Each point is reached from the start by the listed moves, each made once or not at all, plus a little noise. Say if it took an odd or an even number of moves. Then give how often each move was made.
In the rows, zero is written as 128.

Moves:
(1): [210 137 121 127]
(2): [124 193 143 131]
(3): [135 112 189 136]
Start: [128 125 143 134]
Points:
[207 198 151 136] -> even (1, 1, 0)
[214 184 213 144] -> odd (1, 1, 1)
[129 124 141 132] -> even (0, 0, 0)
[209 136 135 131] -> odd (1, 0, 0)

Moves:
(1): [198 100 145 116 113 120 139 125 115]
(2): [155 185 116 130 138 137 140 144 107]
(3): [130 141 199 149 117 134 135 160 125]
(4): [137 137 100 185  97 115 132 117 134]
(5): [141 131 127 149 192 123 142 131 141]
(6): [117 116 121 139 124 200 139 141 122]
(7): [108 121 144 118 125 119 196 103 151]
(8): [124 119 109 128 120 107 146 201 122]
Start: [ 91 126 131 155 141  96 123 120 127]
Points:
[183 158 135 144 135 101 144 132  89] -> even (1, 1, 0, 0, 0, 0, 0, 0)
[ 91 137 171 249  97 161 144 152 126] -> odd (0, 0, 1, 1, 0, 1, 0, 0)
[157 103 213 171 113 166 155 161 110] -> odd (1, 0, 1, 0, 0, 1, 0, 0)
[194 149  78 232 158 131 189 203 108] -> even (1, 1, 0, 1, 1, 1, 0, 1)
[123 200 148 234  97  73 158 228  97] -> even (0, 1, 1, 1, 0, 0, 0, 1)
[158  93 131 149 122  71 150 187 104] -> even (1, 0, 0, 0, 0, 0, 0, 1)

Moves:
(1): [185 149 131 109 142 129 120 120 188 148 109 108 110  99]
(2): [115 178 106 142 128 156 137 144 119 165 128 141 133  97]
(3): [144 111 165 137 152 112 131 104  51 122 154 149 120  87]
(4): [168 127 124 167 152 153  76 174  90 146 129 140 153 133]
(5): [117 152 136 106 167 157 142  97 137 105 127 142 127 134]
(6): [124 110 144 113 108 182 115 133 127 128 113 129 122 111]
(7): [130  81 122 150 122 155 160 115 125 148 106 132 111 132]
(8): [138 136 146 115 137 121 158 162 137 155 177 131  81 140]
(9): [127 127 181 159 117 121 107 106 165 121 136 132 132 144]
(10): [ 93 110 137 122 156 125 105 121 121 173 142 124 141 112]
(11): [159 133 117 118  86 132 134  87 161 143 204 137 157 153]
(12): [143 109 142  82 103 130 138 131 140 106 105 216 150 121]
Start: [139 130 133 111 135 121 113 122 115 115 142 144 131 132]
Points:
[184 191 168 139 232 178 115 165   7 165 215 213 106  82] -> odd (0, 1, 1, 1, 1, 0, 0, 1, 0, 0, 0, 0)
[216  76 230  70  97 192 140 126 231 153 124 227  70 115] -> even (1, 0, 0, 0, 0, 1, 1, 1, 1, 0, 0, 1)
[170  73 157  69 113 143 186 144 133 138 147 242  89 139] -> odd (0, 0, 0, 0, 0, 0, 1, 1, 0, 0, 0, 1)
